Rows are points. Each copy is the shape, with its points in the same order, turned, moved and blurred by noise. Say if it was mirrored as well.
In the rows, zero is written as 128.

Shape (7 x 3):
[[115 146 131]
 [169 155  92]
 [139  96 116]
 [131  71 138]
 [ 72 170 104]
 [137 122 148]
 [ 93  92 139]]
Copy 1:
[[130 122 110]
 [152 156 172]
 [ 99 109 158]
 [ 84  80 154]
 [115 164  75]
 [132  94 135]
 [ 80  93 112]]
Copy 1 is: mirrored
Copy 2, 7 rows:
[[118 112 148]
 [ 76 143 106]
 [136 114  92]
 [169 110  83]
 [ 95  67 170]
 [146 135 125]
 [165  83 115]]
Copy 2 is: only turned

Shape:
[[ 99 138 171]
 [144 178 109]
 [180 150 112]
 [138 159 134]
 [121  86  74]
 [107 146  86]
 [148  98 159]
 [120 134  78]]
Copy 1, 8 rows:
[[128  78 163]
 [ 91 151 138]
 [101 143  93]
 [101 123 134]
 [188 161 115]
 [142 161 155]
 [144  84 101]
 [146 165 138]]
Copy 1 is: mirrored
Copy 2, 8 rows:
[[125 180 101]
 [112 116 158]
 [155 102 158]
 [128 134 138]
 [132  70  70]
 [ 94 101 107]
 [182 143  98]
 [107  84 103]]
Copy 2 is: mirrored

Shape:
[[ 82 116  80 157]
 [114  96 129  80]
 [118 115 143 129]
 [142 131 133 139]
 [139 135 144 191]
 [ 91 134 135 139]
 [184 182  82  90]
 [139 134 136 118]]
Copy 1, 8 rows:
[[ 79  99 129 133]
 [123 162 161 179]
 [144 132 141 161]
 [146 135 114 154]
 [168  83  96 139]
 [127 111 149 130]
 [131 208  61 131]
 [151 147 126 146]]
Copy 1 is: mirrored
Copy 2 (8 x 4):
[[200 167 127 121]
 [150  96 113 167]
 [136 122 140 132]
 [143 109 157 110]
 [141 140 194  95]
 [143 151 125 121]
 [179  38 112  71]
 [139  98 139 114]]
Copy 2 is: only turned

Shape (12 x 6):
[[ 82 107  86 143 137 123]
 [164 100 148  93 117 193]
 [108 145  96 150 162 138]
 [146 112 142 101  69 165]
 [126 122 137  50  88 148]
 [125  79 110 121 124 117]
 [104 126 104 130 165  78]
 [ 98 151  59 132 157 102]
 [ 98 163 113 113 164 147]
 [172  92 125  86 108 158]
 [107 114 128 162 152 116]
 [149 120 123 160 111 120]]
Copy 1 (12 x 6):
[[100 150 186 100 165 123]
 [175 105 106  88 141 176]
 [112 152 198 122 126 144]
 [176 133  97  77 140 126]
 [129 147  80  55 128 144]
 [115 136 133 120 179 129]
 [ 64 160 166 141 143 124]
 [ 84 195 192 120 138 141]
 [ 99 146 175  95 100 160]
 [155 135  91 104 157 168]
 [108 121 177 135 139 117]
 [150 144 146 143 144 110]]
Copy 1 is: mirrored
Copy 2, 12 rows:
[[122 118  90 106  97  89]
 [ 87 106 165  99 182 141]
 [134 164  87 114 114 121]
 [ 73 111 184  93 146  93]
 [ 66  97 158 125 175  81]
 [128  82 137 114 110 100]
 [152 129  92 167  90 102]
 [158 163  84 131 116  75]
 [105 159  87 142 146 116]
 [113  94 173  91 164 112]
 [120 133 112 125  86 127]
 [125 138 159 107  96 108]]
Copy 2 is: only turned
Copy 3 (12 x 6):
[[107 150  80 157 165 121]
 [ 83  96 123  88 114 190]
 [131 157 120 168 148 140]
 [ 59 104 125  73 135 136]
 [ 73 148 101  57 104 137]
 [100 111  78 134 133 119]
 [155 148  87 155 127  92]
 [121 188 105 182 129 100]
 [138 179 120 131 137 154]
 [ 73  96 106 103  94 151]
 [146 118 102 150 165 117]
 [104 100 135 136 145 103]]
Copy 3 is: only turned
Copy 4:
[[142 162 108 149  90 124]
 [ 94  87 139  71  93 182]
 [130 172 115 135 131 150]
 [ 93  90 141  69  84 123]
 [ 81  79  86  83  87 124]
 [147 101 124 138  89 134]
 [149 135  94 172 148 124]
 [155 177  73 136 138 124]
 [ 94 163  87 132 136 153]
 [125  73 123  80  98 161]
 [129 145 141 163 123 135]
 [141 126 162 113 129 121]]
Copy 4 is: only turned
